Rows are points. The last column is the point's height on a tilted bowl or saddle (a function of degree 2), plus a little noise. Along how many of its main directions does it bend up, bend down or stay straight?

Points (10 x 3):
3.1, 2.4, 1.0
-3.9, 2.1, -0.7
-0.2, -0.8, -1.1
1.5, -3.3, -2.7
-2.7, 2.0, -2.4
4.6, -3.6, 4.8
4.0, 0.9, 6.1
2.3, -0.3, 2.2
-6.0, -6.4, -6.2
6.4, -6.1, 4.1
Directions: 1 up, 1 down, 0 straight

Points (16 x 4):
-0.1, 5.0, -4.8, 4.6
6.0, -3.8, 3.5, 5.5
0.9, 0.3, -5.2, 2.9
-3.1, -2.5, 2.6, 1.5
-0.8, 0.8, -4.3, 1.9
-7.4, -5.4, -7.2, 7.2
4.3, -1.6, -3.2, 3.1
-3.1, -1.6, 2.1, 1.0
4.5, 0.7, -2.7, 3.3
1.2, -1.6, 1.2, 0.9
4.3, 0.5, 2.9, 3.4
0.7, -0.9, 6.5, 4.9
1.0, -4.2, -2.6, 1.5
0.9, -2.8, -1.1, 0.7
-1.2, -3.4, 4.7, 3.0
1.2, -10.5, -2.0, 5.6
Directions: 3 up, 0 down, 0 straight

Points (26 x 5):
9.0, 1.1, 1.3, -4.9, -8.5
-1.6, -1.8, -2.4, -2.8, 0.8
0.6, 0.4, -6.0, 3.9, 1.2
0.5, -5.2, 0.0, -0.8, -2.1
3.2, -4.4, 1.9, 3.7, -1.4
-6.2, -3.7, -2.1, -2.6, -2.9
6.2, 2.8, 1.8, 1.3, -3.7
1.1, 1.8, -1.9, -5.1, 1.6
1.1, -9.0, -2.2, -7.0, -12.2
0.3, 1.4, -7.7, -0.2, 1.8
-0.9, 3.4, 1.8, -2.8, -0.1
4.1, 1.5, -8.7, 0.2, 1.1
3.6, 3.2, 3.1, 1.4, -2.6
0.4, -1.4, 2.6, -5.8, 0.8
4.1, 4.2, -4.6, 3.6, 0.4
1.5, 3.6, -1.3, -3.9, 0.7
-3.2, 0.5, -4.4, 4.1, -0.6
-3.6, 0.0, 6.9, -4.2, 0.5
-5.5, 4.3, 2.1, 5.1, -6.3
2.0, -2.5, -3.5, -5.1, -1.2
1.9, 2.2, 4.9, 0.9, -1.8
-0.3, -4.9, -1.0, 4.1, -1.8
-0.3, 3.0, -3.8, 2.8, 1.1
-5.5, -3.1, -9.2, -2.4, -6.2
-0.1, 0.1, 1.7, 2.3, 0.9
-3.6, -0.4, 2.7, 2.9, -0.2
Directions: 0 up, 2 down, 2 straight

Points (43 x 7):
1.5, -0.1, -3.9, 1.2, -6.6, -1.2, -2.8
8.7, -4.1, 4.1, -2.2, -4.4, 2.4, -4.3
-7.2, -3.3, -1.3, -5.4, 2.4, 5.8, -5.1
-3.5, -5.2, -0.4, -3.9, -2.9, 3.1, -1.2
-2.3, 3.9, -2.5, 5.0, 1.1, 5.5, -0.4
0.9, 0.9, -0.7, 1.6, -2.1, 10.5, -5.9
-8.5, -0.6, -0.4, -1.7, -0.8, -0.7, -1.2
-6.5, 0.3, 0.6, 1.8, -4.7, -2.7, -2.1
-6.8, -1.3, 0.7, 1.7, 2.0, 0.8, -0.1
3.1, 3.7, -1.8, 5.1, 0.1, 0.9, -0.9
6.5, -0.3, 2.8, 1.5, -0.3, 1.7, -1.8
-4.1, -3.9, 7.2, -2.1, 0.3, 2.2, -4.2
5.5, -0.4, -0.4, 3.1, 7.9, 6.6, -9.0
-2.5, -4.1, -0.3, 2.7, -1.7, 2.9, -0.2
-3.0, -2.9, 1.6, -3.3, -2.3, -1.6, 0.3
-5.8, 1.5, -1.9, -1.4, 2.4, 1.8, -0.4
-2.5, -0.4, 0.6, 3.3, 2.8, 2.1, 0.9
3.2, -3.5, -3.8, 3.1, 4.2, 2.4, -4.4
-0.7, -1.0, 0.6, -0.1, 4.0, 4.1, -1.3
7.6, 2.8, -0.3, -4.3, 5.0, -3.5, -6.4
-7.8, -1.7, 4.5, -6.3, 0.4, 2.0, -4.9
-1.8, 0.0, -1.2, 1.4, 0.3, 1.1, 1.3
9.5, -3.0, 2.4, -4.5, 0.5, 2.2, -5.1
0.8, -1.1, -5.9, 2.3, 0.2, 4.6, -3.4
6.1, 2.2, 0.1, -0.8, -0.4, 1.1, -1.6
8.2, 1.6, 5.0, 2.8, -0.5, -3.3, -4.6
-2.7, -2.7, -3.3, 3.5, 7.1, 0.5, -3.4
-2.7, -2.9, -2.1, 2.6, -5.7, 3.6, -2.0
-4.0, 3.6, 1.5, -0.9, 2.9, -3.6, -1.1
3.6, -1.4, 6.0, 4.6, -2.4, 7.1, -3.7
1.1, -0.3, -2.4, 2.2, -0.1, -5.8, -2.5
-2.8, 0.7, 6.3, 3.2, -2.7, 4.6, -1.5
-0.5, -9.5, 0.4, -3.3, 6.4, 0.1, -7.3
3.7, -0.5, 0.4, -2.8, 7.4, 0.8, -5.2
1.0, -5.4, 1.8, -6.0, 0.4, 7.8, -6.5
2.2, 3.5, 2.8, -0.9, 0.5, 0.9, 0.0
1.3, -9.0, 1.4, -4.6, 1.5, -6.1, -4.7
-0.3, -3.7, 0.4, -5.0, -1.3, -1.7, 0.8
-5.8, 1.1, -9.5, 1.7, 3.9, 0.2, -5.4
2.0, 0.4, -3.1, 4.7, -4.9, 0.2, -2.3
-0.3, -0.2, 6.4, 2.9, -5.1, 1.5, -1.8
0.4, -0.6, -0.8, 3.9, 6.2, 6.1, -3.5
-0.4, 4.5, -1.2, -3.6, 2.0, -5.7, -2.2
Directions: 0 up, 5 down, 1 straight
